Each row of a before or after table is a point. One or more steps were done to the points. Then noise was added and the rows were shuffled. The steps act on how far a point lies along the listed directions, d1 being the first. Name the steps. A step turns or swaps two directions, mirrors them in a line or flattens them onto one, adds a multiple of one to another, or multiplies one. Angles are multiples of 10 degrees, from the lower direction toward the higher: turns from -170 to 170, lines from 10 to 170 but not 90. Use the fewest steps. Two steps may share a direction if one is a turn and the other turns, adds or multiplies; they go together, in the order done. Otherwise the lowest direction goes first.

Directions:
(1): 24,-45
(2): 45,24
Before (10 x 2):
-1,34
2,20
4,18
-3,-6
1,-14
7,6
-19,5
5,0
31,8
25,16
After, 10 rows:
58,22
13,27
14,12
-35,4
-4,-19
51,30
9,1
9,32
8,50
-7,-8
Steps: multiply d1 by 1.3; multiply d2 by 2

Directions:
(1): -5,-11,-17,-37,47,6
(2): -60,-7,16,6,2,9
Before:
-34,-11,18,21,-15,9
-15,-1,0,-22,23,7
18,-3,-5,-1,-2,-10
-45,-14,-10,-26,45,8
22,-4,-7,-11,8,-7
-2,-5,1,0,-3,-4
13,1,3,2,-7,5
36,-3,-12,-2,2,-21
After:
2,-6,-2,-3,0,-4
1,0,11,26,-28,-19
22,-16,-16,-23,30,6
9,0,6,4,-9,5
-10,-2,13,14,-18,-5
-60,-14,-1,-15,33,9
-32,1,10,-10,9,7
1,-2,4,12,-16,-8
Steps: swap d1 and d2

Directions:
(1): -25,-43,-16,-37,9,-13,47,5,30,24,-33
(2): -7,-26,-31,47,13,44,-3,39,37,-12,14
(3): -23,-24,-8,-21,-40,26,1,-41,6,6,60
Before (12 x 11):
-5,-22,-4,-13,-6,4,8,-6,7,11,-1
-4,-9,9,-19,4,-2,3,-4,-11,5,-19
3,2,5,18,12,0,3,14,1,-18,-6
5,8,6,2,5,-24,9,4,-8,5,-16
22,23,7,27,25,-13,-3,35,3,-15,-50
6,11,13,10,3,-3,-14,-5,-6,-17,-1
-9,-12,-5,4,-14,4,1,-16,3,-3,20
8,19,8,2,4,-1,1,10,0,-7,-2
24,23,6,21,50,-25,6,38,0,-1,-59
2,4,-3,4,-6,1,-8,-13,-4,3,-15
20,16,9,-2,5,-15,0,3,-19,7,-26
-26,-26,-4,-5,-6,10,13,-6,19,9,22
After (12 x 11):
17,18,9,10,25,-24,8,29,3,-7,-60
-11,7,18,-10,-16,-4,-7,-26,-12,3,31
4,0,5,11,5,18,-18,6,-13,-9,-1
0,0,9,-3,10,-15,15,3,-4,-10,-17
28,31,11,23,48,-27,0,34,-6,-3,-55
-1,-3,-9,9,-4,7,-6,-6,4,2,-15
-11,-11,-2,-3,-15,-1,4,-20,1,1,16
7,6,-2,25,8,-5,-1,16,-1,-3,-6
-7,-16,-1,2,10,0,8,5,16,-8,-14
2,7,0,-2,7,0,12,16,11,-1,-8
8,2,7,0,-12,7,-15,-12,-12,0,13
15,1,-8,23,13,8,-2,25,2,1,-19
Steps: turn d1 and d2 by -160 degrees

Directions:
(1): 60,-5,47,38,-28,-22,-4,16,-39,-9,-2,5,-6,4,1,-13,50,-12,-1,7
(2): -11,6,23,-15,-30,-2,-4,6,46,-54,-4,-14,-13,-15,57,-31,-7,-32,23,7
(3): -23,-32,-34,5,-27,24,-15,-5,-17,-35,1,30,-22,16,16,42,37,30,28,27
(4): 10,-7,26,-34,26,-48,40,29,11,-15,10,58,6,-12,5,21,-14,25,1,23
Before, 14 rows:
1,-6,-8,6,-2,14,3,2,-12,-10,2,31,-5,7,-10,49,9,29,8,19
4,-5,8,-19,30,-25,32,16,-21,29,13,39,18,1,-20,24,-11,33,-6,4
7,-11,24,-12,11,-31,21,14,1,-17,3,47,7,-11,-4,16,7,28,4,20
-5,2,2,-18,-14,-5,-5,2,22,-34,-7,1,-10,-15,24,1,-5,-20,21,18
8,10,8,12,-5,14,-14,-8,-20,-6,-4,-31,2,5,5,-26,7,-9,-4,-13
13,-7,18,11,1,-23,15,21,-15,-32,7,43,-19,2,24,17,26,15,16,32
-21,-3,-17,-5,-1,10,1,-4,5,-8,0,-11,2,5,-13,17,-5,3,10,-1
35,-10,23,8,15,-37,27,26,-29,-10,18,49,5,2,-10,30,20,39,-11,14
-25,6,-29,18,3,31,-25,-9,3,1,-4,-9,-10,9,3,14,0,-3,1,-2
-4,5,0,-22,41,-29,27,26,3,9,2,45,9,-3,-18,5,-32,25,-11,9
-25,2,-9,5,9,19,1,-2,5,9,4,-6,4,-3,-7,12,-16,5,-5,-11
15,-19,17,-5,-38,-2,6,10,1,-58,-3,33,-12,-4,35,5,37,5,22,29
7,14,17,-2,-16,5,-3,0,14,-19,-7,-26,-9,-5,19,-20,4,-38,11,8
31,16,40,3,23,-34,22,19,5,12,11,14,-3,-5,-4,-21,5,-5,-8,1
After (14 x 20):
-13,-14,-18,-17,27,-16,25,13,-9,-10,20,51,5,3,-9,48,-4,54,-4,16
10,-5,24,-22,22,-35,37,24,-14,13,12,45,16,-3,-2,16,-6,27,-2,11
0,9,27,7,2,-3,8,10,10,-2,5,-8,5,-14,5,-9,-13,-13,-7,-10
-7,3,3,5,-15,20,-14,-7,-13,-32,-2,-18,-8,6,24,-13,12,-2,10,0
-5,-9,-9,-7,29,-11,14,-2,-13,18,4,35,16,-3,-34,29,-1,38,-10,6
24,2,17,0,31,-35,22,27,-23,17,1,46,10,2,-28,0,-8,20,-17,9
-35,-8,-60,-11,13,42,-4,-28,-6,20,-3,2,9,10,-30,28,-7,25,-7,-5
0,3,-16,18,-17,28,-17,-14,-20,6,-5,-30,-12,12,-8,4,22,-20,7,5
1,7,-27,7,7,17,-19,-18,-16,27,-8,-23,2,-1,-29,9,-4,-11,-5,-3
-15,14,-5,-24,23,5,18,2,26,0,5,17,7,-7,-7,25,-38,15,-2,6
-4,8,10,-6,7,-7,10,2,15,-3,-1,-21,8,-3,-12,-5,-16,-11,2,-8
-33,-2,-41,0,37,12,8,-7,-13,19,7,24,-4,10,-15,36,-12,32,1,10
-8,21,4,4,11,6,-11,3,30,-6,-6,-15,-3,-8,16,-16,-23,-25,-4,-7
12,-13,0,18,7,-6,6,8,-29,1,12,31,-20,14,-8,21,40,25,9,16
Steps: turn d1 and d3 by 100 degrees; mirror d2 and d4 in the line at 120 degrees

Directions:
(1): 3,-42,25,22,45,-1,2,6,4,-23,-16,-24,0,26,8,-18,12,8,11,10,-1,-38,11,-25,6,-12,25,-14,0,0,-7,-16,-38,-8,-13,10,-1,10,-15,32,-4,-2,18,4,10,11,4,-4
(2): 19,-9,11,-12,26,28,18,-10,22,-6,13,-10,-5,-41,-20,13,20,8,1,10,11,-8,-2,1,-27,7,4,-17,4,6,-5,19,-14,16,5,-13,3,-1,-37,-35,-4,0,-24,37,-9,9,-42,4
(3): -14,-29,8,3,-6,13,-17,7,1,10,19,10,27,-9,-7,0,28,22,-21,-3,-29,23,-18,7,11,-2,25,28,6,0,20,11,-29,8,4,-26,-16,-26,10,-12,-32,-8,6,-6,48,11,11,3
(4): -4,2,8,23,-17,7,3,-11,21,-7,2,22,-34,9,-16,11,-7,-20,15,23,6,-27,8,1,-6,18,-2,60,-8,21,-16,-2,-15,-10,6,9,-43,16,24,-7,-26,11,-3,3,0,6,-17,-18
(5): 5,10,27,8,-1,-6,5,13,1,11,18,1,19,4,-7,23,7,-23,-16,2,16,-44,17,-8,4,11,6,-27,-38,-12,16,1,24,1,52,-25,-4,16,12,6,-9,6,-13,0,22,9,19,26
Before (13 x 48):
7,-28,7,-1,36,-6,1,12,-3,-1,0,-20,20,-1,10,-12,15,20,-4,-8,-7,5,-7,-13,11,-22,11,-26,13,-9,10,0,-20,2,-18,3,19,-4,-20,15,14,-8,11,7,6,0,6,-8
14,-25,6,-13,36,5,1,7,-5,2,2,-23,22,-9,1,-13,22,13,-11,0,-9,0,-6,-4,-2,-10,13,-38,4,-19,9,1,-9,11,-2,-12,12,-9,-26,3,5,-11,0,17,12,12,-2,10
14,-6,14,-1,24,5,14,-2,14,-3,2,-8,10,-5,-9,15,14,-9,-4,0,13,-29,10,-11,-8,4,3,-29,-14,-10,-1,0,6,1,17,-10,9,14,-21,-3,-3,-2,-5,14,-7,13,-7,11
-8,8,-13,-6,-4,-12,-1,-1,-14,0,-15,-8,-3,7,12,-11,-12,2,12,-4,5,17,-4,0,9,-17,-12,-8,11,-2,-7,-4,5,-3,-19,14,8,1,2,3,12,-4,11,-8,-19,-13,7,-7
-3,-12,6,2,19,-6,-2,14,-9,-9,-3,-13,14,10,10,-8,10,11,-3,-7,-3,-5,-1,-8,9,-9,15,-28,-1,-18,1,-10,-11,4,-7,-3,10,3,-4,23,-4,-1,13,-5,8,10,19,3
2,8,-2,-16,-1,-9,-1,11,-14,13,4,-2,30,-8,7,-1,-3,3,-12,-15,0,15,2,5,9,-7,-5,-35,-2,-11,17,-2,21,-1,7,-13,20,-9,-2,4,14,-9,-3,-7,7,-2,24,14
-4,3,8,15,-5,-8,-4,2,4,-1,3,-2,-2,15,2,-2,-9,-3,3,1,1,-9,3,-5,1,1,0,7,-5,1,5,3,7,-11,-1,-2,-11,1,12,11,1,9,10,-4,9,5,9,-1
0,3,-11,-14,10,3,-2,-7,-8,3,0,-11,4,-14,6,-11,-1,17,-9,-17,-2,26,-8,8,-2,-4,-9,-23,11,-5,5,4,2,6,-13,-4,14,-6,-17,-7,7,-4,6,0,-12,-10,3,-5
3,-2,-9,-24,8,8,-2,-6,-3,3,3,-16,21,-18,-2,-1,5,17,-6,-13,-3,26,-9,8,-9,-8,-2,-31,4,-6,3,12,6,10,-4,-6,25,-15,-21,-8,13,-18,-11,11,4,-7,-2,9
0,-27,18,-1,24,3,-8,9,-8,4,12,-9,38,-5,3,4,22,13,-18,-7,-7,-7,-2,-4,5,-11,20,-27,-15,-13,23,6,-4,11,22,-14,12,-9,-9,6,-5,-6,6,-3,27,7,15,22
13,6,0,7,5,7,2,-5,9,-3,0,5,-10,2,-8,2,-11,2,5,3,12,-8,10,-2,-1,3,0,6,-2,8,-9,-1,-1,-2,-7,3,-11,11,-1,1,-6,9,8,3,-17,4,-8,-3
2,0,20,7,6,-9,5,8,5,-7,-3,0,-5,13,6,5,6,-12,-3,1,-1,-29,12,-5,-6,5,3,-10,-21,-7,4,0,-2,-9,20,-11,-6,10,4,9,-10,2,-1,0,8,1,10,3
0,-8,9,-2,1,21,3,5,-1,9,24,1,15,-24,-10,13,23,16,-18,-1,2,3,-15,6,-8,3,8,2,-5,1,18,13,-7,17,17,-20,-2,-12,-10,-19,-15,4,-10,11,19,7,-4,7
After, 13 rows:
15,-12,9,5,33,5,18,-11,19,-17,-14,-12,-11,4,-6,5,6,-8,14,7,16,-31,12,-14,-13,2,0,-16,-1,0,-17,-8,-8,-5,-6,11,6,20,-27,4,3,0,2,17,-26,10,-20,-5
7,-7,-3,-21,9,17,1,-10,7,2,10,-12,15,-27,-11,5,11,16,-5,-6,-1,20,-9,10,-16,-2,1,-20,3,-1,0,18,-2,14,1,-11,15,-15,-23,-19,3,-17,-18,20,7,-1,-14,8
-11,-43,11,7,6,34,-10,4,5,4,25,6,17,-23,-13,0,41,39,-20,3,-24,22,-30,8,-3,-2,29,42,14,10,19,16,-49,17,-5,-22,-20,-30,-5,-23,-38,-2,5,8,46,14,-7,-7
1,33,-10,-12,-9,-17,9,1,-14,7,-8,-9,-2,-1,9,4,-20,-15,8,-6,23,1,6,0,3,-9,-25,-35,-6,-8,-5,0,36,0,5,8,18,14,-1,-2,24,1,-4,-2,-32,-15,7,6
-7,-60,22,2,35,21,-15,7,-1,-1,16,-8,43,-14,-3,-4,43,36,-21,-3,-28,11,-16,-3,4,-15,39,0,2,-4,25,13,-43,17,3,-20,-2,-27,-16,-5,-26,-12,13,2,49,16,5,12
5,-13,-5,-18,20,2,1,3,-7,0,-5,-12,20,-15,6,-14,4,20,-1,-10,-6,24,-5,3,0,-14,2,-30,17,-3,6,-1,-7,2,-20,-4,22,-15,-23,-1,15,-12,2,5,-2,0,3,2
-5,0,5,12,-2,-9,-5,3,0,-2,-1,-6,1,17,6,-7,-9,1,4,-2,-1,-3,1,-6,3,-3,1,1,0,-2,6,1,5,-10,-8,0,-5,-2,8,14,5,7,13,-5,8,3,11,-2
-1,-11,12,-2,18,-1,-1,16,-6,-4,7,-11,21,-1,4,1,17,9,-10,-7,-1,-8,-1,-6,6,-4,17,-33,-7,-20,7,-2,-7,9,7,-16,8,2,-5,12,-10,-1,4,1,15,14,17,10
15,18,-2,7,0,0,4,-5,6,-3,-3,6,-15,8,-5,4,-21,-8,9,2,19,-16,16,-3,0,5,-8,1,-8,6,-12,-5,13,-5,-2,8,-7,19,4,6,2,11,6,-1,-27,0,-5,-2
5,12,-5,-15,6,6,4,-8,-2,8,9,-8,4,-23,-2,1,2,8,-13,-14,6,15,-4,10,-7,4,-11,-26,1,-5,7,10,11,9,5,-13,10,0,-17,-17,3,-1,-5,8,-11,-7,-3,2
0,-13,13,8,18,-8,3,5,3,-17,-16,-8,-13,19,12,-10,3,-2,7,1,-7,-20,9,-9,-5,-2,5,-6,-6,-4,-5,-6,-17,-12,-6,4,-2,7,-4,17,-3,0,9,-1,-2,-1,5,-8
9,-14,20,-3,22,0,5,16,4,14,24,-9,33,-18,-5,14,24,6,-19,-6,1,-8,-4,-7,6,-7,11,-30,-10,-13,24,14,-2,10,23,-23,9,-1,-10,-4,0,-5,-9,15,23,7,7,9
13,-28,15,-10,32,15,1,5,4,6,16,-14,24,-21,-10,-1,32,11,-17,6,-10,-7,-8,-1,-6,-1,18,-23,-2,-15,14,9,-14,15,14,-26,-3,-10,-21,-12,-12,-10,-9,24,26,19,-9,13
Steps: mirror d1 and d5 in the line at 30 degrees; turn d2 and d4 by 30 degrees; multiply d3 by 2.5

Directions:
(1): 6,21,16,-4,-22,7,-23,29,15,-47,-25,4,13,-14,13,10,-8,-22,30,-26,-36,-23,5,-32,-39,-13,34,-7,-2,-41,-13,-10,-3,4,18,4,-23,18,28,25,36,-31,-38,30,-49,10,37,49,3,-39,37,-11,-4,-25,-33,-13,-7,1,0,-3,-14,3,-35,2
(2): -27,-14,-10,-20,-6,-25,-6,35,-25,0,-4,32,32,-7,36,14,-31,7,25,-17,1,13,-43,-1,13,12,-33,6,-39,-9,12,32,51,14,-18,-8,18,-25,1,-20,60,-1,-10,12,-13,-26,-8,-2,6,53,18,11,-16,-3,-36,-36,42,-6,-8,24,-9,0,49,10
Before, 12 rows:
10,1,1,0,-7,0,-4,-6,5,-2,1,-9,-2,-1,-10,0,5,-3,-1,4,-3,0,0,-2,3,-8,6,2,5,-4,5,-6,-7,-2,0,1,-3,2,7,3,-8,-3,2,0,6,7,-1,4,-4,-9,3,-7,6,-4,3,4,-11,-7,-4,3,-4,1,-9,-3
-3,-7,-5,1,3,-10,4,-6,-4,15,8,-2,2,2,-6,0,-1,7,-9,10,12,6,-1,3,12,11,-15,-2,-6,12,2,3,8,0,-7,-1,7,-5,-7,-12,-7,17,14,-9,18,-1,-12,-12,1,5,-6,5,5,6,15,1,5,-1,0,5,0,1,18,-2
1,10,13,7,-1,6,-2,-4,5,-12,-6,-9,-7,1,-11,-3,6,-12,-7,-4,-6,-10,11,-11,-17,-6,16,-7,8,-6,-5,-4,-14,-5,7,4,-11,11,9,8,-11,-10,-4,3,-8,5,10,6,6,-24,2,-11,7,-3,0,11,-18,2,-1,-10,4,3,-20,-1
5,4,0,2,7,10,3,-19,4,14,9,-6,-9,4,-7,-7,9,0,-13,11,5,4,8,8,4,-1,8,-4,9,5,3,-9,-8,-5,-5,4,-4,-1,-9,2,-22,9,2,-7,13,3,-11,-5,-4,-5,-14,-1,6,9,12,15,-6,6,1,-10,-1,-1,-2,-1
4,-7,3,0,1,0,-2,2,2,2,-3,2,-1,2,-6,2,2,1,0,3,3,-2,1,6,-4,1,0,0,7,-4,-3,-1,-7,9,-4,4,3,1,-1,-1,-10,11,5,-4,0,5,-2,-2,0,-6,-5,3,2,5,1,-2,-8,1,5,-11,2,-5,10,5
-1,-21,-13,10,23,0,21,-41,-7,48,32,-10,-13,12,-16,-12,7,21,-37,30,38,24,2,32,43,19,-35,10,9,46,12,2,-2,-1,-21,-3,25,-15,-22,-18,-43,36,40,-37,60,-6,-37,-56,-10,43,-42,10,2,26,39,16,2,4,-2,3,21,-1,30,-4
-5,-1,3,4,6,3,3,-4,-4,6,2,1,9,10,-2,-5,-1,7,-4,11,12,4,0,1,3,4,-2,5,0,3,6,-4,2,1,4,2,6,1,-4,-5,3,3,1,-1,-2,-4,-6,-5,-6,5,1,3,0,2,6,-4,-2,-3,1,0,3,-2,7,2
-1,-1,-1,4,1,2,-1,0,4,1,-1,-10,2,-4,-6,-5,4,-5,-2,-1,1,1,10,1,0,1,11,0,5,-4,0,-5,-5,0,-4,3,-2,7,1,3,-4,-2,-1,-4,1,3,5,4,-1,-6,4,-4,7,-2,9,3,-4,4,3,-1,3,-2,-2,0
2,-7,-1,-2,6,-3,17,-4,-8,17,16,-6,-1,5,-1,-1,-2,15,-14,12,14,6,-6,21,13,13,-16,3,-2,11,4,2,6,-1,0,-3,6,-11,-8,-12,-11,12,9,-10,18,-3,-10,-19,1,19,-7,8,5,9,5,4,11,-3,-5,4,0,-2,16,-1
-4,-10,-2,1,1,-2,14,-2,-1,4,-2,3,-2,4,-4,0,4,9,1,3,2,0,2,4,-4,-2,-2,9,4,1,-1,3,3,1,6,7,5,0,-6,-7,-5,10,3,-4,-1,2,-2,-8,-1,4,-3,6,-2,4,1,3,-5,3,-1,-1,2,-4,6,1
-4,3,-1,-3,-6,-4,-7,6,-1,-7,0,0,6,-5,4,5,-4,-5,6,-6,-2,-4,5,-4,-14,-3,5,6,-7,-8,-5,1,2,2,2,0,1,-5,2,6,20,-7,-11,5,-15,0,0,2,-9,-3,5,4,-13,-3,-6,-3,0,4,0,-3,2,3,-10,2
21,9,11,17,1,13,4,-14,17,-7,4,-14,-16,9,-19,-4,16,-4,-13,7,2,-13,17,-1,-8,-13,27,2,21,-3,-11,-17,-26,-9,17,10,-13,15,3,11,-31,-8,7,-1,6,17,8,8,-2,-33,-8,-13,9,-1,17,20,-32,9,5,-15,-2,-1,-29,-6
After (12 x 64):
-3,-10,-2,2,1,-2,14,-1,0,4,-2,3,-1,4,-5,0,4,9,1,3,2,0,2,4,-4,-2,-2,9,5,1,0,2,3,0,6,7,5,0,-6,-6,-6,10,3,-4,-1,2,-2,-8,-1,3,-4,6,-2,4,1,3,-6,2,-1,-1,2,-4,5,0
-4,-3,-3,2,1,-1,-1,3,2,1,-1,-6,6,-4,-2,-3,1,-4,0,-3,2,3,5,1,2,3,6,1,1,-4,2,-1,1,2,-7,3,1,4,1,0,2,-1,-1,-3,0,0,4,3,0,0,5,-3,5,-2,5,0,1,3,2,2,2,-2,4,1
6,-1,0,-3,-7,-4,-4,-2,1,-1,1,-5,2,-2,-5,2,1,-2,2,2,-2,3,-5,-1,6,-6,1,3,-1,-5,7,-1,0,-1,-3,0,0,-1,6,-1,0,-2,2,1,6,3,-3,3,-3,0,4,-5,3,-4,-1,-1,-4,-8,-5,7,-4,0,-2,-2
2,-8,2,-2,1,-1,-3,3,0,2,-3,4,0,1,-4,2,0,2,1,2,4,-1,-1,7,-3,1,-1,0,5,-5,-3,1,-4,9,-5,3,5,0,-1,-2,-7,11,5,-4,-1,5,-3,-3,0,-3,-4,4,1,5,-1,-4,-6,2,4,-9,2,-5,12,6
-1,0,-3,-2,6,5,2,-13,-2,16,8,0,-4,3,0,-5,4,2,-9,8,7,7,0,9,8,1,0,-2,2,4,5,-2,2,-2,-10,2,1,-6,-10,-3,-10,10,2,-5,12,-3,-14,-8,-2,7,-11,1,3,10,6,8,2,5,0,-6,-2,-1,9,1
6,-5,1,1,7,1,18,-8,-4,15,15,-10,-5,5,-5,-3,2,14,-17,14,13,3,0,20,10,11,-10,3,2,11,2,-2,-2,-2,2,-1,3,-7,-7,-9,-18,11,10,-10,19,1,-8,-18,0,11,-8,6,7,8,9,8,6,-2,-4,1,1,-3,9,-2
-2,4,-1,-2,-6,-3,-7,5,0,-7,-1,-1,5,-5,3,5,-3,-5,5,-5,-3,-4,7,-5,-15,-4,7,6,-6,-8,-6,0,0,2,3,0,1,-4,3,7,18,-7,-11,5,-15,1,1,2,-9,-4,5,3,-12,-3,-5,-1,-1,3,1,-5,3,2,-12,1
-3,0,3,4,6,4,3,-6,-3,6,2,0,8,10,-3,-5,-1,6,-6,12,11,3,2,1,2,3,0,5,1,3,5,-5,-1,1,5,2,5,2,-4,-4,1,3,1,-1,-2,-3,-5,-4,-7,2,0,3,1,2,7,-2,-4,-3,1,-1,3,-2,4,1
5,-1,4,6,-1,-2,3,3,2,-2,4,3,0,7,0,3,-1,2,-2,-1,7,-3,-8,2,3,-5,5,6,-1,-5,-4,2,3,-2,4,6,0,-1,1,-3,0,-6,5,3,5,2,0,2,1,1,-1,-6,0,0,0,0,-8,6,1,-1,-5,-1,2,0
0,-4,-4,3,4,-7,5,-9,-1,14,8,-6,-1,2,-9,-1,3,6,-11,11,11,4,4,3,11,9,-10,-2,-2,12,0,0,3,-2,-5,0,5,-2,-7,-9,-13,17,14,-11,18,2,-11,-11,0,0,-7,4,7,6,19,5,1,0,1,2,1,2,13,-3
-7,4,9,1,-3,-2,-2,5,-4,-9,-6,0,2,0,-1,1,-3,-9,-1,-7,-4,-5,-2,-10,-11,-1,4,-5,-4,-7,0,6,2,-1,1,1,-4,2,8,1,5,-9,-5,5,-9,-3,6,3,7,-5,6,-7,2,-2,-9,0,-5,0,-4,-3,2,3,-4,2
2,-20,-13,12,23,2,21,-43,-4,48,32,-12,-15,12,-18,-13,9,21,-38,31,37,22,6,32,42,18,-32,9,12,47,11,-1,-6,-2,-20,-3,23,-13,-22,-15,-47,36,41,-38,61,-4,-36,-55,-11,39,-43,9,3,25,41,19,-1,4,-2,1,21,-1,26,-5
Steps: flatten d1 and d2 onto the line at 10 degrees
